Each row of a before or after table is a point. The points were changed in one or more steps. Then noise was added and the rows were shuffled. The steps act on columns, c1 being the first. Write out the steps. A step turns or swaps two columns, mirrors them in a line or flattens them onto one, adds a multiple of one to another, or multiplies or shifts one. Angles are multiples of 10 degrees, from the lower column toward the higher: turns from -170 to 170, lines from 10 to 170 but not 90. Use the fewest steps. Two steps may share a column if one is a turn and the other turns, adds or multiplies; they go together, in the order done. Otherwise the lowest column goes first.

Before, 10 rows:
[[ 53  -8]
 [ 11 -40]
 [ 53 -36]
 [ 56  29]
 [ 29  27]
 [ 44 -64]
 [-51 -78]
 [ 14   9]
 [ 16 -32]
 [ 27 -17]]
After (10 x 2):
[[ -9  56]
 [-33  16]
 [ 29  52]
 [ 12  11]
 [-64  47]
 [-16  28]
 [-39  13]
 [ 25  25]
 [-33  52]
 [-76 -49]]
Steps: swap c1 and c2

Before, 9 rows:
[[  1 -44  13  14  28  23  42 -95]
 [ 57  63  52 -45 -23  -8 -11 -12]
 [-29  22 -20 -22  42  37  28  13]
 [-14  36 -51 -15  11   1 -23 -44]
 [ 33 -26 -10  40  -4  57  27 -66]
 [ 24 -17   7  64  12  22  91 -61]
 [  3  -4 -24   1  44 -11 -30 -17]
 [ 47 -40 -34 -44 -80  13  28  -6]
 [-54  35  -6  40   5  12 -14   6]]
After:
[[ -2  47  16 -17  28   4  38 -96]
 [  3 -30 -22   2  44   1   7 -15]
 [-54 -19  -4 -39   6  16 -32   4]
 [ -8 -32 -53  19  12  -9 -31 -44]
 [-34  27 -19   4  43 -21 -22  10]
 [ 47  31 -35  25 -82 -33  33  -4]
 [ 33  30 -10 -50  -3   6  19 -69]
 [ 27  94   2 -63   9  24   1 -63]
 [ 57 -25  52  42 -16 -23 -59 -14]]
Steps: turn c2 and c7 by -100 degrees; multiply c6 by 0.4; turn c4 and c6 by 150 degrees

Before (13 x 12):
[[ 39   9   0  12  -1   6   6  -1  10  29  -2 -28]
 [-25 -15 -23 -21  20  35  18 -26   6 -14   4  25]
 [ 16 -57  -4  -9  14 -28   8  64 -18 -26   8 -12]
 [ -9  26  56  18  13 -19  -5  -6 -37  42   4  -8]
 [-11  27 -25  56  13 -27  18   1   7  37  -5  23]
 [ 77  16   8 -22   4 -14 -27 -25   8   4  54  -7]
 [-30 -20  -6  15   9  22  11 -23  10 -20  28   5]
 [  2  24  20   7  -5  30 -20 -17 -10 -20  14  18]
 [ -3 -12   5   4  -8  -9  10 -19  19 -13  -3  20]
 [-13  22   0  -8 -19  -4   0  20  24  -3  18   2]
 [  8  17   2 -12 -22 -18 -95 -16  -8  11  33  11]
 [-10  26 -18  13  12 -21  10 -32   5 -16   0  -5]
 [-12  25 -14 -12 -74 -23   1   9 -24   7  20  -6]]
After, 13 rows:
[[ 10  12   8  30  -1   2   4  -2  11  11   1 -28]
 [ 16 -20  -8 -11 -13   5  10 -18  22   4  -6  21]
 [-26 -33  24 -19  11  -7  11 -22  10  16  26   5]
 [ 20  39  28 -22  -3  20 -22 -19 -10   6  14  21]
 [ 20  26 -17  12 -23   4 -95 -17 -10 -13  33  10]
 [-18  45 -18  43  11  54  -2  -5 -37  16   3  -7]
 [  9  43 -26  41  14 -23  19   1   5  56  -4  21]
 [  0 -24  33 -13  22 -23  22 -24   7 -22   4  25]
 [  4 -87 -27 -26  14  -3  10  64 -19 -10   8 -11]
 [-10  38  -6  -4 -20  -1  -2  18  23 -10  16   2]
 [ 67  27 -16   3   5   8 -28 -23   6 -22  55  -8]
 [-16  41 -25   8 -76 -16  -1  11 -25 -12  21  -4]
 [-14  41 -20 -16  12 -18   8 -33   7  15   1  -4]]
Steps: add 1 times c12 to c1; multiply c2 by 1.6; swap c3 and c6; swap c4 and c10

Before, 8 rows:
[[  0  -1 -19  -1   8   9  -6 -17  -6  21   6  13 -14 -13 -10  13  -2  -2
   -7  19]
 [ 10  12   0 -16  12   4  -4  -8  -5 -11   5 -10   3   0   7   2   5  -1
    3   0]
 [ -3  12  -3  45   0  -6   0 -11   0 -10  -1  10   9 -31  12   7   5  -2
    9  -3]
 [  1 -47 -20   6  10 -11  11  -2  -1 -16  -6 -17   2 -10  11  12   4 -10
    9  -3]
 [  0  10  -9  -8 -13  -4 -42 -17   1   2   8   6   4   8  15  23   7 -12
    4   4]
 [  3  16  -8 -14 -11   4  14   2  -2  14   8 -21 -17   8 -95  27   0  -8
  -11  28]
 [  5  11 -14  27  -7 -17  11  -9  34 -23 -32 -14   9   6  15   5   6 -21
  -14   0]
 [  1  -4  -8 -14  10   4   6  -6  -8 -24  -5  -1  11   7   5  10 -21  -7
   10  25]]
After (8 x 20):
[[ 60 -47 -20   6   9 -11  11  -2   0 -17  -5 -18   3 -11  10  11   4 -10
    8  -2]
 [ 70  10   0 -17  12   3  -4  -8  -5 -11   4  -9   3   0   7   2   6  -2
    3   1]
 [ 57  12  -3  45  -1  -5   0 -11   1  -9  -1  11   9 -32  13   7   6  -2
    8  -3]
 [ 62  -4  -7 -15  11   4   6  -6  -9 -23  -4  -1  10   6   6  10 -20  -6
   10  24]
 [ 63  17  -9 -14 -11   5  14   0  -2  13   8 -21 -17   9 -95  27   1  -7
  -10  27]
 [ 65  11 -13  26  -7 -17  11  -9  35 -23 -32 -13   9   6  15   5   6 -21
  -14   0]
 [ 60  -1 -19  -1   9   9  -5 -16  -6  21   6  13 -15 -13 -10  13   0  -1
   -8  19]
 [ 62   9  -9  -8 -13  -4 -42 -17   0   3   8   6   4   8  15  24   8 -12
    4   4]]
Steps: shift c1 by 60

Before, 13 rows:
[[ 29   2  49  34 -50  41  41  42 -48 -19 -31 -33  33 -38 -24  71 -29 -30
  -65  -5  -7  52  26  -1  38  15  52 -28  28  -1  58   3  -8  40  33 -36
   55  19  38 -21 -39  11 -37  13  -9 -23 -32 -26  27  46   0  32 -45   7
   57 -13  55  57 -36  45 -11 -19 -43 -26]
 [-16 -45   6  59  -5 -44  11 -18  -8  14 -25   5 -15   7   9 -11  10  38
    6 -27  47   7  60 -13 -40  10  13  -3 -21 -12  -2   9  77 -50 -26  14
  -21  37  13  16   6  25  29  22 -12  12  23   9 -36  -4 -19   9  35  25
  -44 -35  -2  13  24  -7  22  27  19   8]
 [ -7  11 -44  23 -49 -26 -15  -5  26 -14  21  25  21 -20 -24   8 -18  25
    5  34  18 -12 -24  -1 -21   9 -14   3  -9   6  26 -11  15  -6  -2 -11
    5 -33  12  15 -16 -29  37 -18  -5 -20   2   8 -17   5 -29   6  31 -16
   -8 -10   9   3  24 -16  19  48  17   2]
 [-26 -48   3  17 -29  -8 -38  -5  33 -35  36   3   1 -25 -36  -9  -9  -2
    8   7  57 -29 -16  10 -15 -10   2  26 -22  10  37 -16  12  17  12   7
   -8 -42 -13  53 -39 -33  -8 -13  -9 -22   0   0 -20  -1   1   1  -1 -32
  -18  -3  20 -16  31 -18   7  10  11 -15]
 [-41 -25  -9  19 -12   5  25  21 -59  30   2  32  -1 -15   2  16  44  37
    9 -14   4   8 -29 -51   0 -37  11   2  30 -52  95  10 -15  -7  26 -11
    8 -22  -2 -22  19  44 -40  14  14   8 -19  -3  -9   9  21  48 -11   5
   10  35  -7  25  34 -12 -35 -21  -5 -52]
 [ -4 -36  10  26  -1 -19  -6 -14   4 -42   0  17  -6  -8   0   9  36  17
   -4  18  37   5 -12  15 -27  17 -20   6 -16  12   4 -35  30 -18 -38 -15
  -21   5  10  28   1 -19  -7  10   3   8   3  10 -12 -34 -32   9  22   8
    4 -36  19  -1  15  -7  14  28  15  34]
 [-35 -26  -2  50  -5 -20 -34  -3  18  28  18  24  16   0  -8 -11  26  19
  -11  -2  25 -22   6  37 -36  -3  -6  14 -16  16  10  12  36 -15 -34  -2
  -15 -20  19   0   9  20  27  45  23  14  43  -1  -5 -11  -7   0  16  16
  -35 -42  24   3  26   3   3  19  24   0]
 [-22 -35  24  66  24  21  31  18 -18  23  22  -8   4 -36  13  31  22  21
    0 -32 -22   2  -1 -47  15  18  27 -10  23 -49  62  -7  -2  -3  20 -10
   14   9  30 -23  -6  17  16  30  15  32 -45  -5  -5   2  25  60 -13  21
   -5  46   6  24   6 -14 -47 -19  -3 -28]
 [  5  28 -14 -12 -48  -7  -5  -4  21 -57  -6 -12  24 -39 -47  23 -11  -3
  -21   3  -5 -62 -36   8  14  27   8  48  -7  18  17  31   5  19  -6 -16
   11 -44  -5  22 -42   1 -35 -31 -25 -24   4  -4  23   7  14 -34 -17 -10
   30   7  29  23   8  51  21  36 -25 -15]
 [ -7 -16   4  14 -32 -22 -22 -15  10  -5   9  20   8  -2 -43   1  23  12
   -8 -10  35   4 -47   3 -21  12 -12  33 -17  15   9  16  19  -3 -19  11
  -10 -13  47  61  10 -20   4  -9  -5  -5   5  31 -16  21  16  -4  24   9
  -23 -29  -4   8  27  -8 -16  41  32   8]
 [ -3 -11  17  69 -25  48  25  30 -39 -16 -23  10   3 -45   5  28   7 -13
  -10 -41 -30  43  23 -11   2 -10  35 -35  41 -64  58  -9 -21  10  45  -3
    4  25  17 -43  13  11 -35   2   7  16 -17 -26 -15  34  45  30 -16 -15
   24  49  52  26  -9 -18 -23   1 -31 -12]
 [  9 -30   7  16 -41 -35 -33 -51  15 -32   5  12  32   4 -37 -16 -27  -3
  -41  51  11 -33 -25  35 -19  28  10  26 -14  36  -5  27  15 -10 -10 -11
  -11 -34   7  11 -26 -19 -11 -37 -32 -10  21  31 -10   1 -29   0  -8 -29
  -12  16  19 -16  17   8  20  25  14   5]
 [-46 -45  47  50  -2 -48   1 -17  -5   2 -27   8 -30   0  28  -7  35  39
   -3 -16  44  21  41  19 -22  10  13 -55 -29 -52   6 -15  49 -25 -25   5
    9  23  46  22  22  45  34  27  33  14  23  31  14 -28  -3   8   2  28
  -60 -42  13  48  -7  -9  30  37  65  -7]]
After (13 x 64):
[[-42 -23 -12  17 -12   5  23  21 -59  32   5  31  -2 -14   2  13  93  37
    9 -10   2   9 -31 -54   7 -36  11   3  29 -51  95  11 -16  -5  24 -12
    8 -20   0 -21  19  45 -40  12  13   7 -18  -2 -10  10  21  48 -11   7
    7  35  -8  24  32 -13 -36 -21  -4 -52]
 [  6  31 -13 -12 -44  -7  -4  -5  24 -59  -5 -12  24 -38 -44  24  40  -2
  -21   5  -6 -62 -39   8  33  26   9  48  -6  16  18  13   6  18  -7 -17
    9 -47  -3  23 -42   2 -33 -33 -24 -22   4  -7  20   8  11 -33 -18 -10
   31   6  31  23   7  51  23  35 -25 -13]
 [-47 -46  49  46   0 -47   1 -17  -7   1 -29   7 -29   1  30  -9  86  38
   -2 -17  42  20  42  19 -24  10  11 -56 -29 -52   7   0  47 -24 -24   4
    8  25  46  22  22  45  35  26  35  11  26  30  14 -28  -3  10   2  28
  -61 -43  15  47  -6 -10  32  38  66  -6]
 [-16 -45   7  60  -5 -42   9 -15 -10  14 -23   4 -13   8   9 -11  61  36
    4 -28  45   7  59 -12 -23   9  14  -3 -19 -15  -1  35  76 -50 -26  13
  -19  40  15  15   7  26  28  23 -11  10  23   9 -35  -4 -19  10  37  25
  -42 -32  -2  11  24  -7  22  26  20  11]
 [ -1 -11  17  70 -25  47  24  35 -39 -16 -26   8   1 -47   6  26  59 -13
   -9 -39 -30  44  24 -10  -2  -9  36 -33  41 -61  58  -6 -21  13  45  -4
    6  23  19 -42  11  12 -34   1   8  15 -15 -28 -14  32  46  32 -16 -15
   23  47  51  27  -8 -18 -23   3 -32 -12]
 [-24 -48   5  19 -26 -10 -36  -4  33 -33  33   4   2 -23 -40 -10  40   1
    9   6  58 -28 -16  12 -21  -9   3  26 -22  11  40  -2  12  19  13   6
   -5 -41 -13  52 -41 -32  -9 -14 -10 -23   3   2 -19  -1   3   0  -2 -32
  -18  -4  20 -18  29 -17   7  11  13 -13]
 [-24 -32  25  64  23  20  30  16 -17  24  21 -11   4 -35  12  30  72  22
    0 -31 -20   0  -2 -49   6  18  26  -9  25 -48  64 -13  -2  -3  22 -12
   14   7  33 -24  -4  16  15  31  15  30 -45  -5  -5  -1  22  62 -11  23
   -5  45   5  21   4 -15 -47 -18  -4 -27]
 [  9 -31   7  14 -42 -34 -34 -51  16 -32   4  13  31   3 -38 -17  23  -3
  -41  49  10 -34 -26  37   3  28  10  24 -14  36  -5  32  15 -10 -11 -11
  -10 -35   7  13 -25 -21 -11 -39 -32 -10  20  28 -10   3 -29   3  -7 -28
  -13  16  21 -15  17   7  24  25  15   6]
 [ -6 -14   6  16 -31 -21 -23 -15   9  -5   7  21   9  -2 -44   3  72  12
   -4  -9  31   3 -45   3  -5  12 -12  31 -18  13   9  22  20  -3 -22  11
   -9 -13  46  62  10 -21   4 -10  -5  -6   3  31 -15  20  16  -4  24   7
  -22 -27  -4   7  26  -8 -17  43  30   8]
 [ 30   6  49  32 -49  42  39  43 -50 -19 -32 -30  36 -37 -24  68  19 -31
  -67  -4  -8  53  26  -2  29  15  53 -26  25  -3  58 -23 -10  40  33 -41
   55  21  38 -23 -37  10 -39  12  -8 -27 -30 -27  27  46   0  29 -46   8
   58 -13  56  55 -37  47  -9 -20 -43 -27]
 [-35 -27  -2  51  -4 -19 -33  -4  20  27  16  26  14   3 -10  -7  73  22
  -15  -2  23 -21   6  40 -22  -2  -8  17 -18  15   8  33  39 -15 -35  -1
  -13 -18  19   3   9  17  27  42  22  13  40   0  -7 -12 -10   2  14  17
  -32 -45  23   4  27   3   2  21  26  -1]
 [ -8  10 -45  24 -48 -27 -17  -9  26 -14  20  25  22 -20 -24   8  32  25
    4  32  19 -13 -26   3 -22   8 -14   4  -9   3  26   4  15  -7  -3 -10
    6 -32  15  16 -16 -31  38 -18  -5 -20   2   8 -18   6 -30   5  30 -17
   -8  -8   9   3  24 -15  21  47  15   4]
 [ -5 -36   8  25  -4 -19  -6 -16   5 -43   0  17  -8  -7   0  10  86  16
   -5  21  33   6 -15  14 -43  19 -19   7 -14  11   4  -8  28 -16 -37 -14
  -19   5  12  28   0 -19  -8   7   4   7   4  11 -12 -36 -31   8  19   8
    4 -37  21  -2  18  -9  16  27  14  37]]
Steps: shift c17 by 50; turn c25 and c32 by -40 degrees

Before:
[[-69 -35 -17 -37 -17  27  16 -21  -1 -18  41 -25 -39  31  24 -55  16  52
   35 -40  30  26  58 -34  95  -8   6  64  15 -37 -47  21 -48   1  22  11
  -19  31  26 -14  33  22   3  37  51  -2   8  -9 -25  28   8   4  30  34
  -20 -15  -8 -19  49 -38  12  48 -54   2]
 [-16  12 -12  -9 -10  54 -25 -24 -15  14  20 -11   4  -7 -26 -20  32  20
  -32 -10  -2 -34 -18 -26   0  25  35 -16  15 -14  28 -16 -11 -40  42 -33
    1  -7 -22   7 -20 -34  -8 -43   7 -20  33 -21  38  39  25  14   3 -61
   33 -10  -7  -2  -1  41  -2 -26  11 -11]
 [-63 -43 -42 -49 -50  -3  13 -50  -6  -2  52  -6 -14  32  50 -51  25  46
    1 -28  24  54  14 -54  51 -17  -2  69  76 -24 -63 -23 -29   7 -14   2
  -25  21 -15  -5  64   6  25  18  76 -27  -5 -13   1  40 -15 -21  16  29
  -38 -30 -42  15  58   0  11  21 -59   0]
 [ 18   9 -23 -18 -38 -13 -26 -36   7  11   7 -29  13   2  -5  -9   4 -23
  -23   0 -18   9 -48  -4  13  26  -1 -10  -5  -6 -13 -12  -4 -35 -30 -20
   12 -37  -7  47  12 -29  20   5 -11  -1 -18  20  30  29  17  15 -39 -34
   -5 -10   5  25  -8 -17 -35   8  28   8]
 [-13  53 -17   8  23  -3  14  -5  29  -5 -33  15  -7 -31 -32  15  -2 -15
  -25  -6 -48   0 -28  14 -19   0  38 -22 -34  14  -6  39 -17  30 -64   7
   57 -27 -12  50  -7 -65  14  10   0   2  -2 -16 -22  13 -24   3 -30 -18
   36  11  31  21 -42  14 -40 -22  26 -14]
 [  3  -9 -39 -19 -12  32 -10 -22  -9 -10  -2 -27  26   6 -40 -36  17   7
  -17   8  11  -7   4  -5  26  14  43   7  25   2  24 -22   4 -29 -27 -46
  -19 -44  -4  27  -6 -26   0 -33  32  -8  41 -38  34  24  26  22  13 -53
   41  10   6  -2 -19 -16  -1  46  26 -23]
 [ -1  69 -43   6  -1 -35 -35 -17  10   5 -51  27 -11 -22  15  34   5   9
  -39  15 -37  17 -20 -14  40 -21  54 -24 -22  29 -29   6 -18  10 -62  16
   45 -17  -1  35  -7 -53  44  25   6 -11 -17  46 -20 -10 -26  -3 -22   0
    8   1   4 -23 -11  15 -12 -39 -20 -19]
 [-45  69 -13  27  19 -32 -10  20  41  37 -36  27  -1   4 -34  14 -12  -5
  -36  11 -23  36 -23   3 -24 -15  29 -53  -8  40  53 -17 -28   2 -37 -15
   44 -27 -32  46  27 -40  50  31 -16  27 -46  44  -6  14 -10 -25   5  -3
   -5  13 -12  18 -33  14 -32   1  22  10]]
After:
[[-67 -20 -18 -36 -17  27  14  53   5 -40  46 -31 -39  31  25 -55   8  54
  -30 -41  38  25  28 -37  88  -8  10  63  13 -32 -46  20 -44  -3  15   9
  -18  28  28 -19  30  19   1  32  48  -3  10 -10 -29  26  10   0  31  36
  -16 -18 -10 -15  48 -41   8  46 -54   6]
 [-46  30 -10  27  17 -34  -8 -18  44  17 -32  72  -3   4 -35  14  -6  -7
   33  13 -29  38 -23   1 -24 -18  29 -53 -12  40  56 -17 -31  -1 -36 -18
   41 -24 -31  47  26 -42  55  31 -15  27 -49  42  -2  12  -8 -21   3   2
   -8  12 -12  20 -31  15 -32   3  25   8]
 [ -1  22 -44   8  22 -36 -34 -17   6 -13 -51  67 -10 -17  13  35   2   8
   25  14 -47  15  15 -17  41 -22  56 -25 -21  27 -29   6 -14   8 -59  18
   41 -17  -2  31  -9 -53  48  26   5  -7 -18  45 -20 -11 -25  -5 -20  -4
   16   5   7 -23  -7  15 -16 -32 -20 -16]
 [ 16 -33 -24 -17  30 -10 -28 -59  10  -7   9  10   8   1  -2  -8   4 -24
    8  -2 -25   7  26  -1  10  23  -5 -10  -2  -5 -13 -14  -2 -36 -34 -20
    9 -38 -11  46  11 -30  18   5 -10  -3 -21  18  28  32  17  14 -38 -35
   -6 -11   7  25  -7 -18 -37   7  25  10]
 [-14 -10 -12  -7  20  58 -24 -23 -16  -5  19  15   0 -11 -30 -19   9  20
   18 -10  -6 -35  20 -23   1  24  30 -17  11 -13  27 -18 -12 -44  45 -29
   -6  -8 -21   4 -23 -33  -8 -42   6 -17  33 -20  40  38  25  15   2 -63
   27  -9  -8  -2   0  42  -3 -24  12 -10]
 [-15  14 -14  10   8  -2  17 -26  29 -29 -34  59  -9 -28 -32  15   2 -15
   27  -4 -57   3   2   9 -20  -3  37 -23 -31  15   0  39 -14  29 -65   9
   56 -29 -16  46  -7 -66  14  11   0   0  -3 -12 -22  12 -26   5 -29 -18
   39  13  32  20 -46  14 -37 -21  25 -17]
 [-57  -5 -41 -56  13  -4  10   6  -2 -26  53 -40 -11  35  53 -51   9  48
  -13 -25  35  51  54 -57  50 -16   3  69  76 -24 -61 -23 -25  10 -17   2
  -25  25 -12  -4  60   8  27  18  78 -25  -7 -14   5  39 -17 -18  11  26
  -33 -34 -45  13  53  -1  15  23 -60  -3]
 [  5 -26 -40 -23  15  29 -10  -3 -11 -28  -4  -7  23   9 -43 -32   2   6
    7   8  14  -8  22  -4  26  13  43   5  23   2  26 -20   9 -23 -27 -48
  -14 -41  -6  21  -8 -22  -2 -33  32 -13  44 -42  35  15  25  25  12 -58
   47  11   7  -2 -19 -20  -4  43  25 -21]]
Steps: swap c2 and c12; multiply c5 by 0.4; turn c5 and c19 by 140 degrees; turn c8 and c23 by -80 degrees; shift c10 by -20; multiply c17 by 0.4; multiply c21 by 1.3
